Every row gives one point. Before rounding, the points of a table are all equally far from one centre. They may lie mostly on one side of it. Where is the centre, to within rounding?

Points:
-0.12 +0.52
-0.70 +0.93
-0.13 +0.53
-2.45 +0.69
-3.01 -1.11
Centre: -1.38 -0.63

Points:
+2.00 +1.19 +0.31 +0.01 -0.59 -2.30 +1.10 -0.17 +0.27
-1.85 -0.97 +0.09 +0.47 +2.55 +0.50 -0.10 -0.60 +2.17
-0.48 -0.05 +0.63 +0.74 +1.47 -2.93 +0.26 -0.38 +0.40
+2.09 -1.21 -0.34 +0.27 +0.61 -1.90 +1.27 +0.46 -1.45
+1.06 -0.36 -1.37 -1.47 -1.14 -2.36 +1.42 -0.49 +0.28
+1.03 -2.39 +0.31 -1.58 -0.27 -1.49 +1.11 +3.04 -0.87
-0.65 -1.99 -0.37 -0.52 +1.12 -1.70 +3.02 +1.31 -0.22
-1.63 +1.65 -1.45 +0.99 +0.13 -1.31 +1.43 +2.55 +0.48
+1.25 -0.34 -0.38 +0.09 +0.55 -2.24 +2.63 +1.69 -0.22
+2.22 -0.64 +0.33 +0.56 +0.01 -2.03 +0.05 -1.41 -0.09
-1.00 -0.76 -0.71 -0.08 -1.20 -1.47 -0.95 -1.05 +3.54
+0.68 -1.35 +0.58 +1.18 +1.64 -1.97 -0.53 -0.32 +2.21
+1.03 +0.97 -2.14 -1.02 -1.83 -0.46 +1.08 +2.85 +0.91
Centre: -0.41 -0.87 +0.29 +0.38 -0.96 +0.41 +0.27 +0.88 +0.51

Points:
-1.22 +0.52 -0.33 -0.12 -1.15 +2.28 -1.59 +1.22 +0.01 +0.38 -0.61 +0.81 +0.19 -0.87 -0.75 -3.12 -3.29 +0.35 -1.53 +0.81
-1.58 +0.49 -0.54 +1.55 -0.98 +2.28 -1.44 -0.69 +1.94 -1.03 -1.82 +0.51 -1.57 -0.67 -1.50 -1.83 -1.61 -0.84 +0.29 +0.81
-0.27 -1.23 +0.49 -1.55 -2.30 +0.57 -1.26 -2.98 -0.08 +0.31 -0.14 -0.06 -1.39 -1.60 -1.09 -3.09 -0.74 -0.24 -0.93 -0.12
-2.48 -0.19 -0.30 +0.71 -0.20 +1.49 -1.55 -1.19 +2.20 +0.60 -1.75 +0.50 -0.30 +0.31 -0.76 -3.50 -1.33 -2.49 -0.47 +0.03
-1.55 +1.40 -0.08 -0.51 -1.09 +1.00 -1.30 +0.45 +1.68 +0.27 -0.78 +0.82 -0.77 -1.44 +0.82 -3.33 -1.16 -0.56 -1.65 +1.87
-1.34 -1.34 -1.41 -1.36 -2.00 +0.65 -0.91 -0.84 +1.74 +0.13 -0.29 +1.37 +0.44 -0.81 -0.88 -4.46 -1.13 +0.32 -0.63 +0.80
-1.80 -0.06 -1.06 +1.29 -0.46 +1.52 -0.06 -1.67 +2.64 +0.82 -2.57 +1.02 -1.33 -0.42 +0.38 -1.57 -0.68 -0.19 -1.38 -1.44
-1.39 +0.57 -0.01 +0.85 -0.90 +1.79 -0.26 -1.90 +1.89 -0.22 -0.74 +1.50 -0.26 -2.27 -2.69 -3.88 +0.13 +0.27 -0.18 -0.29
-1.55 -0.16 +0.40 +0.90 -0.24 +1.05 +0.27 -1.89 +1.06 -0.08 -0.73 +1.95 -0.24 -1.60 -0.39 -3.69 -1.71 -1.59 -0.77 +1.63
-3.75 +0.60 -0.58 -0.62 +0.80 -0.24 +0.39 -0.24 +0.55 -0.02 -1.50 +2.72 -0.16 -0.75 -0.19 -2.47 +0.38 +0.57 +0.34 -0.20
-2.27 -1.20 -0.11 -0.12 +0.19 +0.38 -0.17 -1.19 +0.01 -0.28 +0.34 -0.09 -0.12 +0.15 +0.68 -4.03 +0.35 +0.12 -0.57 +1.65
-1.17 -0.37 +1.77 -0.44 -1.84 +0.11 -0.97 -1.93 +1.14 +1.44 -0.73 +1.00 -1.10 +0.02 -0.17 -3.80 -0.88 +0.54 -0.25 -0.20
-3.20 -0.73 +0.12 -0.07 -1.84 +0.70 -0.33 +0.32 +1.77 +1.34 -0.30 -0.53 -0.27 +0.87 -2.09 -3.38 -0.28 +0.81 -1.13 +0.78
-1.25 +1.12 +0.94 -0.67 -1.05 -0.30 -0.65 -1.28 +0.67 +0.94 -0.96 -1.63 +0.27 -1.70 -0.51 -4.03 -0.48 -1.39 -1.54 +0.82
-2.83 -1.81 -1.37 -0.90 -1.17 +1.13 -0.98 +0.91 +1.30 -1.38 -0.58 +1.44 -1.00 -3.02 -0.56 -2.55 +0.11 -0.42 +0.10 +0.10
-1.54 +0.19 -0.56 -0.03 -1.99 +2.52 +0.26 -1.24 +2.00 +1.64 +1.46 +1.35 -0.78 -1.17 -2.31 -2.33 -0.61 -0.79 +0.38 +0.86
-0.26 -0.26 +2.69 +2.95 -1.12 +0.96 -0.91 +0.50 +1.59 +0.69 -0.56 -0.07 -0.97 -0.65 -1.37 -3.17 -0.60 -0.68 -0.96 -0.36
-2.00 -0.38 +1.57 +0.89 -0.13 +2.88 -1.16 -0.06 -0.70 -0.03 -1.49 +1.17 +0.63 -0.95 +0.28 -0.59 -0.25 +0.56 -0.88 +0.20
-0.85 -0.77 -1.37 +2.29 -1.57 -0.02 -1.24 +0.66 +3.23 -0.20 +0.75 +1.67 -0.99 -0.63 -0.95 -3.31 +0.44 -0.65 -0.81 +0.48
-2.36 +0.61 -0.96 -0.12 -0.58 +0.90 -0.38 -0.93 +3.50 -0.32 +0.36 -1.53 -0.56 -0.37 -1.17 -2.52 -0.52 -0.89 -0.55 +1.29
-2.47 -2.00 -0.48 +0.55 -2.28 -0.38 +0.11 +0.13 +1.90 -0.62 -0.53 +2.16 -1.09 -0.26 -1.10 -1.32 -0.12 +0.36 -1.29 +1.82
-1.14 +0.95 +0.74 +0.77 -1.30 +2.11 -1.62 -1.04 +1.22 +0.31 +0.26 +1.40 -0.34 -2.23 -1.10 -1.09 -1.71 +0.17 -0.72 +1.60
-1.74 +0.36 -0.74 +0.45 -0.93 +1.68 -0.73 -1.23 +1.62 -0.11 -0.37 +1.01 -0.12 -2.85 +0.20 -3.29 +0.52 -0.82 +0.04 +1.24
-1.18 -1.02 +0.68 +0.05 -1.88 +2.31 +1.21 -1.36 +2.17 -1.46 -1.45 +0.29 +0.78 -0.86 -0.78 -3.14 -1.31 +0.27 -0.46 +0.02
+0.22 -0.20 -0.44 +0.79 -0.40 +2.80 -0.53 -1.69 +1.24 +0.70 -1.12 -0.60 -1.13 -1.10 -0.82 -1.62 -0.75 -0.33 +0.31 +1.50
-3.34 -0.17 +0.57 +0.98 -0.81 +0.10 -0.04 -1.00 +0.80 -0.18 -1.48 +2.06 -1.33 +0.20 -0.61 -2.45 -0.61 -0.63 +0.15 +1.61
Centre: -0.65 -0.09 -0.26 -0.15 -0.57 +0.23 +0.08 +0.30 +0.42 -0.16 +0.07 +0.60 -0.25 -0.45 -1.21 -1.51 -0.36 -0.97 -0.97 -1.11

Points (31 x 24):
-0.40 -0.33 -1.13 -0.46 +0.76 +0.39 +0.47 +0.73 -0.58 -0.95 +1.29 +0.99 +0.82 +1.93 +0.39 +2.04 -1.10 +1.91 -1.01 -0.34 -1.03 -2.59 +2.80 -2.53
-1.02 +0.75 -0.67 -0.02 +0.28 +0.64 +0.70 +1.59 -0.88 -0.30 +0.10 +1.25 -0.06 +3.00 -1.67 +0.61 -0.27 +2.05 -0.80 -2.13 -0.16 -1.19 +1.19 -1.56
-0.73 +0.53 -0.56 -1.36 +0.64 +1.79 +0.06 -0.14 -1.02 +0.06 +0.41 -0.05 -1.98 +2.60 +1.79 -0.07 -0.63 +0.96 -1.12 -0.85 +0.46 -2.48 +1.65 -2.19
+1.03 +0.81 -1.29 -0.85 +0.71 +2.19 +0.06 +0.69 +0.73 -0.43 -0.26 +0.78 +1.02 +2.18 -0.21 +0.17 -0.68 +0.41 -1.27 -1.57 -2.30 -2.43 +2.84 -1.35
-1.72 +1.05 +0.03 -0.62 +0.83 +2.20 +0.39 +0.88 -0.64 +0.16 -0.03 -0.25 +0.46 +2.47 +0.71 -0.24 +0.28 +2.15 -2.33 -1.27 -0.91 -2.89 +2.81 -1.46
-1.15 -0.19 -0.98 -0.18 -0.05 +2.37 -0.74 +0.01 -0.53 +1.69 +1.44 +0.77 -0.83 +1.72 +1.29 -0.48 -1.08 +1.26 -2.13 -0.09 -1.95 -1.70 +3.25 -2.00
+0.49 +0.78 -0.88 +0.00 +0.38 -0.08 +0.43 -0.28 -1.66 +1.53 +1.88 +2.08 +0.54 +2.10 +1.16 -0.87 +0.25 +0.03 -0.95 -0.27 -0.32 -2.50 +2.23 -1.17
-0.20 -0.42 -1.75 +0.03 +0.30 +1.79 +0.94 +0.55 +0.03 -1.12 +1.42 -0.32 +1.28 +1.78 +0.11 +0.52 -0.53 +1.00 -1.21 -2.39 -1.15 -2.23 +2.27 -0.93
-0.51 +0.46 -0.06 -1.42 +0.99 +2.47 +0.38 +0.21 +0.32 -0.07 +0.71 +1.44 +1.11 +1.01 -0.51 -1.40 -0.88 +1.31 -2.27 -1.59 -0.77 -1.80 +2.20 -0.84
-0.74 +0.80 -0.23 -1.80 +0.47 +0.78 +0.97 +0.68 -0.05 +0.32 +0.83 +1.90 +1.06 +2.12 +1.08 -0.17 -1.71 +0.64 -1.77 -1.09 +1.09 -1.62 +3.02 -0.19
-0.87 +0.10 -0.37 -0.02 -0.43 +1.65 +0.55 +0.49 -1.47 +0.19 +0.51 +1.31 +1.15 +3.41 -1.03 +0.88 +0.10 +0.60 -1.94 -1.69 -0.68 -2.41 +2.28 -1.22
+0.22 +0.50 -2.09 +0.22 +1.25 +1.65 +0.55 +0.13 +0.07 +1.21 -0.52 +0.17 +0.05 +0.56 +1.54 -0.20 -1.12 +1.96 -0.55 -0.33 -3.06 -2.16 +1.32 -0.97
-1.03 +1.08 -1.41 -0.63 +0.41 +3.08 -0.01 -0.12 +1.31 -0.04 -0.16 +0.60 -0.15 +2.83 +0.72 +0.72 -0.94 +2.48 -1.81 -1.20 -2.21 -1.98 +1.32 -1.40
-0.23 +0.90 -0.06 -1.23 +1.41 +2.61 -0.11 +0.35 -0.18 +0.20 +0.55 +0.62 -0.06 +2.61 +0.48 -0.40 -0.44 +1.80 -1.22 -0.73 -1.57 -2.33 +3.76 -1.96
-0.51 +1.25 -0.07 -0.71 +1.52 +2.09 +1.73 +0.33 -0.90 -0.61 +0.52 +0.99 +1.06 +2.36 -0.76 +0.10 -0.63 +1.10 -1.89 +0.34 -2.20 -2.46 +2.65 -2.13
-0.75 +1.49 +0.05 -1.18 +0.73 +2.44 +0.44 +0.08 -0.84 -0.12 +0.20 +0.17 +0.99 +2.97 +0.68 +0.88 -0.83 +2.68 -0.73 -1.45 -0.84 -3.01 +1.83 -1.32
-1.24 +0.20 -0.30 -0.60 +1.69 +1.06 +1.17 -0.99 -0.69 +0.64 +0.72 +1.35 -0.38 +2.37 -0.67 +0.41 -0.63 +3.39 -1.51 -0.94 -1.70 -0.42 +2.65 -1.03
+1.02 +1.83 -1.93 -0.36 +1.22 +0.25 +0.40 +0.62 -0.12 +0.02 +0.63 +0.70 +0.95 +3.50 -0.30 +0.25 -2.72 +0.98 -1.68 -0.40 -1.07 -1.77 +3.58 -1.18
+0.00 -0.53 -0.43 -1.24 +0.36 +0.48 +1.51 +0.02 -1.25 +0.89 +0.26 +1.27 +0.35 +3.27 +0.75 +0.64 -0.83 +1.62 -2.25 -0.28 -0.18 -1.84 +3.92 -0.69
-0.66 +0.18 -0.36 -0.30 -0.04 +1.39 -0.08 -0.19 -1.89 +0.33 +0.73 +0.97 -0.29 +0.60 -0.36 +0.28 -1.44 +3.51 -0.97 -0.88 -1.39 -1.27 +2.58 +0.06
-1.24 +0.57 -0.89 +0.16 +0.83 +2.18 -0.36 -0.58 -1.05 -0.81 +0.95 +0.28 -0.90 +3.36 +0.22 +1.12 -0.64 +1.32 -3.37 -1.56 -0.32 -0.94 +2.65 -0.73
-0.18 +1.51 -2.19 -0.59 -0.28 +1.54 +0.63 -0.03 +0.31 +0.56 +1.21 +0.61 +0.02 +3.10 -0.45 +0.24 -1.15 +1.68 -1.57 -0.85 -0.13 -1.96 +4.14 -1.38
-0.97 +1.14 -1.03 -1.55 +1.16 -0.25 +1.10 +0.02 +0.42 -0.93 +1.28 +1.50 +0.84 +2.41 +0.01 +1.23 +0.09 +0.92 -0.74 -0.38 +0.50 -0.80 +3.96 +0.08
+1.16 +1.19 -0.09 -0.61 +0.69 +1.42 +2.04 -0.31 -0.89 -1.20 +0.29 +0.51 +0.19 +0.69 +0.52 -0.26 -0.92 +0.37 -2.02 +0.75 -2.04 -2.25 +3.22 +0.29
+0.04 +0.39 +0.02 +0.14 -0.52 +1.08 +1.74 -0.54 -0.62 -1.56 +0.67 +1.61 +0.78 +2.42 +0.75 -0.97 +0.31 +0.28 -1.25 -0.57 -1.73 -2.07 +2.59 -0.81
-0.97 +1.33 +0.51 -1.17 +0.08 +1.35 +0.73 +1.38 +0.10 +0.43 +0.30 +0.37 +0.31 +3.21 -1.25 +1.17 +0.53 +0.74 -1.85 -2.82 -1.78 -1.24 +2.06 -1.41
-0.13 -0.18 -0.87 +0.50 +1.21 +2.23 +1.81 -0.29 +0.58 -1.00 +1.71 -0.53 +0.99 +2.70 +0.22 +0.84 -1.53 +1.67 -0.61 -1.86 -0.22 -1.41 +2.34 +0.46
-0.48 +0.38 -0.89 -2.28 +0.24 +1.26 -0.46 +0.19 -0.83 -0.17 +1.35 +1.15 +0.81 +2.11 +0.04 +1.01 +0.38 +0.81 -1.02 -2.31 -1.00 -1.66 +2.17 -1.75
-0.82 +1.69 +0.19 -1.40 +0.80 +3.19 +1.15 -1.04 -0.66 +0.43 +0.95 +0.58 -0.08 +1.72 +0.13 +0.13 -1.12 +2.37 -2.85 -1.53 -0.59 -0.75 +1.77 -0.84
+0.09 -0.88 -0.84 -1.45 +0.15 +1.11 -0.52 +0.47 -1.00 -0.81 +0.25 -0.79 -0.84 +2.37 +1.02 -0.46 +1.05 +1.56 -0.81 -0.58 -2.61 -2.35 +1.22 -1.83
-0.95 +0.44 -0.45 -0.73 +1.02 +2.39 -0.34 -0.19 -0.15 -0.15 -0.04 +0.23 +0.58 +2.12 +0.57 -0.09 -0.46 +1.64 -2.33 -1.71 -2.16 -2.29 +3.41 -0.13
Centre: -0.01 +0.89 +0.17 -0.09 +0.13 +0.46 -0.17 +0.05 +0.44 +0.65 +0.69 -0.81 +0.43 +2.04 +0.07 +0.59 -0.50 +0.76 -1.36 +0.84 -0.72 -0.42 +1.09 -0.55

Points:
+1.92 -1.31 +0.03 +0.26 +3.14 +1.94 -1.67 +0.55 +0.76 +0.30 -0.58 +1.72 +0.50 +1.86 -2.44 +0.88 +0.27 +0.49 +0.93 -1.76 -0.96 +0.77 -1.00 -1.71
-1.17 -3.49 -1.94 -0.39 +2.28 -0.98 -0.41 +0.47 +0.07 +0.39 +0.54 +0.81 -0.43 +0.17 -0.78 +0.32 +1.18 +1.28 +0.43 -0.49 +0.51 +2.17 +1.18 +0.08
-0.67 -3.46 -0.01 +0.05 +2.42 +0.31 -1.02 -0.65 -1.60 +1.55 -0.69 +0.39 -0.30 +3.29 +0.19 +1.28 +0.30 +1.11 -0.27 -0.90 +0.11 +1.44 -0.51 -0.48
-1.23 -1.78 -1.94 -0.80 +2.82 -0.34 -1.03 +1.59 -0.74 +0.25 +1.39 +1.13 -0.14 +2.60 -1.87 +1.35 +1.14 +0.96 -0.17 -0.19 -0.56 +1.77 -1.20 -1.18
-0.05 -2.11 -0.86 +0.53 +1.04 +0.62 -1.83 +0.31 -1.42 -0.65 -0.17 +1.88 +0.41 +2.90 -2.05 -0.32 +1.35 +0.92 -0.01 -2.63 -0.08 -0.47 -0.86 +0.31
+1.26 -0.10 -1.36 +0.70 +2.75 +1.01 -1.37 -0.19 -1.84 +2.89 +1.14 +1.48 +1.17 +1.67 -1.71 +0.34 +1.57 +1.38 +0.69 -1.86 -0.15 +1.83 +0.66 -0.22
-0.63 -0.82 -0.36 -1.31 +3.22 +0.74 +0.16 -0.39 -1.37 +1.90 -0.16 +2.33 +0.74 +1.15 -2.21 +1.17 +0.29 +1.76 +0.01 -2.03 -1.95 +0.28 -0.15 -2.07
-0.11 -1.27 +0.20 +0.11 +1.67 -1.96 -0.95 +0.38 -0.36 -0.31 +0.79 +0.41 +2.05 +0.90 -0.56 +1.43 +0.26 +0.81 +0.06 -2.75 -0.33 +1.98 -1.86 -0.70
+0.80 -1.87 -0.50 +0.62 +3.44 -0.82 -1.44 -1.10 -2.36 +2.05 +0.18 +1.22 -0.13 +2.03 -2.42 +1.28 +0.64 +0.69 -0.57 +0.00 +1.28 +1.27 -0.09 -0.83
-0.32 -0.85 -1.10 +0.05 +3.19 +0.64 -0.88 -0.20 -0.19 -0.47 +0.79 +1.97 +0.46 +2.64 -1.98 +1.65 +0.91 +0.55 +0.16 -1.79 -1.14 +1.33 +0.41 -2.48
+0.69 -3.39 +0.75 -0.45 +2.64 +2.77 -1.13 -0.70 +0.32 +1.09 +0.74 +1.06 +0.34 +1.40 -0.74 +0.33 +0.22 +1.64 +1.03 -1.01 +0.00 +1.77 +0.19 -0.36
+0.04 -2.37 -0.43 +1.10 +3.59 +0.14 -0.83 +0.04 -0.55 +0.15 +1.64 +0.47 -0.83 +2.83 -1.47 +1.09 +0.05 +0.72 -1.01 -0.13 -0.80 +0.80 +0.31 -0.91
-0.23 -1.69 +0.25 -1.05 +2.08 +1.10 -1.01 +1.04 -0.97 +1.26 +1.51 +1.73 -0.65 +3.54 -1.83 +1.29 +0.29 +1.86 +0.18 -1.52 -0.79 +1.29 -0.50 -1.28
-0.70 -2.27 -0.80 +1.55 +1.78 +0.00 -1.47 +0.38 -0.48 +0.57 +1.20 +1.11 +1.19 +2.32 -2.19 +0.89 -1.11 +0.57 -0.52 -2.11 -0.92 +1.04 +0.57 -1.61
+0.04 -1.27 -0.81 +0.53 +4.12 +0.38 -1.73 -0.45 -1.76 +0.03 -0.37 +2.16 +0.16 +2.82 -1.50 +1.33 +0.80 +1.49 +0.07 -1.63 +0.74 +0.39 -0.82 -1.87
-0.06 -0.92 -1.65 +0.12 +1.05 +0.40 -1.18 -0.13 +0.47 +1.98 +2.23 +2.92 +1.22 +1.76 -2.28 +1.41 -0.17 +0.23 -0.93 +0.40 -0.23 +1.22 -0.08 -1.03
+0.31 -1.24 -0.67 +0.37 +1.72 -0.94 -1.33 +0.74 -1.86 +2.92 +0.27 +1.67 -0.05 +2.01 -3.28 -1.05 -0.09 +1.72 -0.76 -0.63 +0.24 +0.45 +0.18 -0.11
-0.39 -2.32 -1.35 +0.30 +2.95 +0.00 -1.62 +0.92 -0.67 +0.43 +1.69 +0.45 +0.28 +2.58 -1.70 +2.74 -0.41 +0.19 -0.42 -1.49 -0.40 +0.75 -0.74 -0.72
-1.12 -2.48 -1.49 +1.77 +2.54 +0.75 -1.23 -0.23 -1.96 +1.20 +0.34 +1.17 +1.41 +2.40 -1.07 +1.24 -0.30 +0.14 -0.21 -1.64 -0.59 +1.83 -0.29 -1.28
+0.31 -2.29 -1.25 -0.31 +1.18 -0.24 -1.28 +1.32 -1.57 +1.12 -1.18 +2.67 -1.30 +1.26 -0.94 +1.37 -0.70 +1.53 +0.68 -1.67 +0.12 +1.10 -0.57 -2.47
+0.10 -1.09 +0.15 -0.86 +0.91 -0.69 -0.67 -1.13 -2.01 +2.17 -0.62 +1.55 +1.28 +2.31 -0.34 +2.56 +0.91 +0.58 +0.45 -0.69 -1.30 +1.99 +0.23 -0.89
+0.86 -2.74 -1.25 +0.43 +2.90 -0.57 -1.20 +1.35 -0.85 +1.59 +0.06 +1.46 -1.18 +2.14 -0.37 +1.92 -0.78 +0.29 +0.57 -1.38 -0.33 +1.06 -1.20 -1.64
-0.06 -2.01 -0.48 +0.24 +1.58 -0.81 -1.71 +0.48 -1.04 +0.84 +0.57 +0.10 +1.11 +1.01 -1.50 +3.26 +0.03 +0.14 +2.64 -1.63 +0.65 +0.69 +0.10 -0.63
-0.07 -1.82 -1.11 -0.71 +2.27 -0.64 -1.09 -0.19 -0.92 -0.05 +1.22 +1.31 +0.38 +2.27 -2.63 +1.91 +0.31 +1.70 -0.23 -2.40 -0.73 +0.27 +0.03 -1.64
-1.05 -1.17 -1.43 +0.07 +1.68 +0.49 -1.94 +0.08 -1.94 +0.52 -0.42 +0.86 -0.26 +1.91 -3.37 +1.65 -0.26 +2.16 -0.51 -0.25 -0.25 +0.83 -0.48 -0.88
-1.05 -2.16 -0.76 +0.61 +2.88 +0.46 -1.24 -0.88 -0.67 +1.38 +0.29 +1.02 +0.05 +2.05 -2.95 +0.29 +1.84 -0.03 -0.01 -2.12 -0.95 +1.18 +0.27 -0.84
-0.34 -0.68 -1.80 +0.35 +2.43 +0.90 -1.12 -0.23 -1.21 +2.40 +1.08 +0.09 +0.61 +1.44 +0.14 +1.76 -1.22 +1.61 +1.65 -0.71 -0.89 +1.23 -0.76 -0.10
-0.86 -2.29 -0.63 +0.57 +1.31 -0.60 -1.06 -0.59 -1.25 +1.69 +0.12 +1.20 +0.38 +0.19 -1.52 +2.47 -0.54 +1.93 +0.37 -0.94 -1.81 +1.13 -0.38 -0.73
-0.04 -1.55 -2.26 -1.01 +3.04 +0.51 -1.72 +0.58 -0.04 +1.42 +0.26 +1.34 +0.15 +1.38 -1.81 +0.99 +1.06 +2.02 +1.35 -1.07 -1.35 +1.38 -1.28 -1.10
-2.01 -2.05 -1.30 -0.33 +1.95 +0.53 -1.44 +0.55 -0.60 +1.82 -0.25 +0.97 +0.15 +2.61 -2.00 +0.80 +0.00 +0.20 +1.39 -0.96 -0.36 +2.42 +0.15 -1.86
Centre: +0.10 -0.79 -0.15 -0.36 +1.81 +0.51 -0.47 +0.77 -0.73 +0.84 -0.12 +1.15 +0.71 +0.71 -0.69 +0.47 +0.37 +0.26 -0.06 -0.63 +0.55 +0.43 +0.02 -0.46
